Every row gives one point. The points of each table are mixes of a few directions, plus a little noise. How many directions does each table use, and how many do they share? Where both have some left over, give the other angles between the two spaces (their principal angles), to ten degrees, smallest first.

First (4 x 2)
[[-6.5  1.0]
 [ 5.4 -0.9]
 [ 0.2 -0.1]
 [ 0.9 -0.1]]
Second (7 x 2)
[[ 5.8  2.3]
 [ 0.1  0.0]
 [-3.2 -1.2]
 [ 1.9  0.8]
 [ 2.6  1.0]
 [ 0.2  0.1]
 [-7.6 -3.0]]
Directions: first 1, second 1, shared 0; angles 30

First (4 x 3)
[[ 1.4 -2.9  3.8]
 [-5.1  1.1 -3.1]
 [ 1.3 -2.1  2.9]
 [ 2.5  3.9 -3.5]]
Second (5 x 3)
[[-2.6 -0.4 -0.5]
 [-3.4  0.6 -1.8]
 [ 0.3  1.6 -1.8]
 [ 0.5  2.7 -2.9]
 [ 5.2 -4.4  7.0]]
Directions: first 2, second 2, shared 2

First (8 x 4)
[[ 0.9  1.5 -1.6  3.0]
 [ 0.2  0.4 -0.4  0.8]
 [ 1.1  1.6 -1.7  3.2]
 [ 1.1  1.5 -1.8  3.3]
 [-2.6 -3.7  4.2 -7.8]
 [-1.0 -1.5  1.7 -3.2]
 [ 2.2  3.2 -3.5  6.7]
 [-2.0 -3.0  3.3 -6.0]]
Second (6 x 4)
[[-0.6 -1.5  1.7 -3.6]
 [-4.0 -1.8  2.8 -2.7]
 [-0.5 -4.8 -0.5 -4.3]
 [-0.4  3.1 -2.6  7.1]
 [ 3.8  0.0 -2.2  0.1]
 [ 1.6  5.1  0.7  3.3]]
Directions: first 1, second 3, shared 1

First (7 x 6)
[[ 2.4 -2.7 -5.7  4.5  0.0  0.5]
 [ 1.3  3.4  1.4  3.7  1.4 -0.8]
 [ 4.6  0.2  2.3  3.7  2.7 -3.3]
 [-6.4 -2.4  1.2 -1.7 -1.3 -4.1]
 [ 2.6 -0.4  0.3 -0.2  0.7  0.5]
 [-1.6  2.1  0.9 -0.5 -0.4  0.9]
 [-3.0 -0.2 -0.3 -9.5 -3.1  6.3]]
Second (9 x 6)
[[  8.4  -0.1  -1.3  -1.4   0.2   3.9]
 [  2.2   1.1  -0.2  -1.3   2.7   4.8]
 [ -5.0   0.8   1.4   0.8   1.9  -0.8]
 [  2.6   3.0   3.9   1.2  -1.9  -4.4]
 [  6.4  -3.0  -2.1   1.3   3.7   2.1]
 [-10.3   0.6   2.3   1.9   0.3  -4.8]
 [ -3.2  -1.4  -1.1   0.3   0.4  -0.3]
 [  1.2  -0.3  -1.7  -2.3  -5.8  -0.6]
 [ -2.5  -0.6  -1.0  -0.7  -1.4   0.0]]
Directions: first 4, second 4, shared 3; angles 80

First (10 x 8)
[[ 2.3 -7.2  7.8 -0.9 -1.9 -6.4 -3.2  7.1]
 [-0.1  0.1 -0.2  0.0  0.0  0.1  0.1 -0.2]
 [-0.9  2.8 -3.1  0.4  0.7  2.5  1.2 -2.8]
 [ 0.1 -0.4  0.4  0.0 -0.1 -0.4 -0.2  0.4]
 [ 0.6 -2.0  2.2 -0.3 -0.5 -1.8 -0.9  2.0]
 [-2.4  7.5 -8.1  1.0  2.0  6.6  3.3 -7.4]
 [ 1.6 -5.2  5.6 -0.7 -1.3 -4.6 -2.3  5.1]
 [-1.2  3.6 -3.9  0.5  0.9  3.2  1.6 -3.5]
 [ 0.7 -2.0  2.2 -0.3 -0.5 -1.8 -0.9  2.0]
 [-0.9  2.8 -3.0  0.3  0.7  2.5  1.2 -2.8]]
Second (9 x 8)
[[ 1.0  4.2 -3.6  4.6 -0.5 -4.4 -0.4  4.2]
 [ 4.0  4.6 -6.6  9.3 -0.8 -6.1 -1.9  5.3]
 [ 2.9 -4.8  0.2  1.0  0.2  3.0 -1.8 -3.9]
 [ 2.4  1.3 -3.0  4.5 -0.4 -2.3 -1.2  1.7]
 [-2.6  0.8  2.0 -3.4  0.2  0.6  1.4  0.2]
 [-2.4 -3.0  4.1 -5.7  0.5  3.9  1.1 -3.4]
 [-2.4  0.7  1.8 -3.1  0.1  0.5  1.3  0.2]
 [-1.9 -0.1  1.8 -2.9  0.2  1.0  1.0 -0.5]
 [-1.0 -3.7  3.3 -4.2  0.5  3.9  0.4 -3.8]]
Directions: first 1, second 2, shared 0; angles 90
